Each row is a point. The last column is the point's height on a tilted bowl or saddle (a function of degree 2), plus a little noise. Along how many of its main directions does it bend up, bend down or stay straight?
In the rows, zero is written as 128.

Points, 17 rows:
[[181  74 126  67]
 [158 167 155 114]
 [236 136 170  44]
 [131 135 106 115]
 [103  78 129  99]
 [149 137 111 111]
 [112  97  82 104]
 [139 162  78  99]
 [112 175 137 116]
 [182 179 100  81]
 [112 166 150 125]
 [165  74  67  77]
 [152 139 128 113]
 [153 118  94 105]
 [111 112 159 123]
 [140  92  85  99]
 [178 130  73  89]]
Directions: 0 up, 2 down, 1 straight

Points, 15 rows:
[[156  87 123  95]
 [158  88 120  95]
 [ 94 115 122 146]
 [129 152 126 148]
 [171 117 163  93]
 [140  67 144  81]
 [ 85 142 117 158]
 [111 159  81 151]
 [106 105 206  66]
 [ 55 181 153 148]
 [123 202 109 161]
 [ 96  82 109 132]
 [113 190 129 161]
 [151  74 136  84]
 [122  91 190  71]]
Directions: 0 up, 2 down, 1 straight

Points, 23 rows:
[[208 132  92 129 128]
 [172 145 130 169 101]
 [118  62 123  98  86]
 [174 115 149  81 100]
 [108 137  49 111 117]
 [102 121 194 133  91]
 [ 96  41 120 164  62]
 [ 70 214 139 146  61]
 [109 194 166 118  76]
 [140  99 174 149  92]
 [123 107 165 165 100]
 [126 145 116 131 128]
 [193 132 175 106  76]
 [136 169 123 154 114]
 [ 88  63 136 177  82]
 [165 157 186  92  68]
 [169 182 126 109 113]
 [ 98 160  76 139 115]
 [140 135 172 109  97]
 [ 96 170 110 141 112]
 [197 150 124 132 114]
 [110 124 142 137 118]
 [104  86 104  96 100]]
Directions: 0 up, 3 down, 1 straight

Points (25 x 5):
[[157 129 172 131 123]
 [159  72 157 125 107]
 [120 126  71  44  80]
 [127  94 190  93 118]
 [184 159  63  71  68]
 [167 123 137 139 114]
 [130 125 137 135 117]
 [ 63  77 136 103 103]
 [107 106 125 103 115]
 [140  95 113 158  92]
 [220 102 143 146  79]
 [120  89 120 108 113]
 [ 91 189 144 109  94]
 [ 60 122  80 104  72]
 [143 139 154 149 122]
 [ 96 148 141 141 107]
 [ 88 149  50 115  57]
 [119 118 159  99 122]
 [114 147  98 181  79]
 [152 117 198  84 114]
 [ 74 168 131  89  87]
 [ 98  78  89 161  68]
 [132 165 100  95 102]
 [ 60 120 152  85  96]
 [170 180  80 132  92]]
Directions: 0 up, 3 down, 1 straight

Points, 48 rows:
[[182 171 198 115 135  71 171]
 [ 86 121 129 149 167  24 144]
 [166 151 138 157  92 139 123]
 [ 96  69 153 141 130 164 175]
 [169 123 140 112 140  92 144]
 [158 147 120  76 127 168 161]
 [126 172 177 158  88 152 120]
 [ 92 108 177  80 148 110 151]
 [ 68 100  88 174  76 184 141]
 [181 190 110  55 183 146 198]
 [150 172  88 194 133 131 148]
 [ 80 132 148 154 100 143 154]
 [137 180 190 129 142  96 153]
 [163  70  74 123 118 127 131]
 [ 83 113 128  81 143 147 132]
 [117 157 134 133 160 131 140]
 [129  97 128 134 120 148 138]
 [ 97 154 200 106 128  51 175]
 [128 119 142 106 187 171 158]
 [196 108 126 102 111 142 176]
 [ 76 111 153  69  78 206 164]
 [178 121 169 118 121 204 205]
 [145 162 144  62 172 121 147]
 [124 147 145 121 131 135 138]
 [102  96 150  81 172 111 115]
 [ 81  84 175 113 148 198 205]
 [162 138 104  85 100  69 179]
 [ 76 175 136 116  85 116 148]
 [128 134 158 151 135  84 143]
 [150 118 124 125  95 127 134]
 [135 139 169 149  80 126 131]
 [143 114  91 103 134 122 130]
 [165 127 142 146 142 141 159]
 [ 96  91 158 202  43 131 151]
 [179 163 133  77  98 142 180]
 [136 200 147 136 148 132 139]
 [101 148 144 122  29 131 129]
 [136 109 190  79 203 153 179]
 [ 91 127 168  93 117  67 169]
 [ 71 118  25 127  87 145 157]
 [ 44 104 171 147 105  65 235]
 [121 156 156 136 136 163 150]
 [ 94 148 119 111  80 164 122]
 [142 138 107 145 118 101 133]
 [152 110 198 109 100  83 173]
 [105 178 109 157 111 161 116]
 [107 151  58 183 175 150 176]
 [ 96 138  94  69 131 116 136]]
Directions: 3 up, 1 down, 2 straight
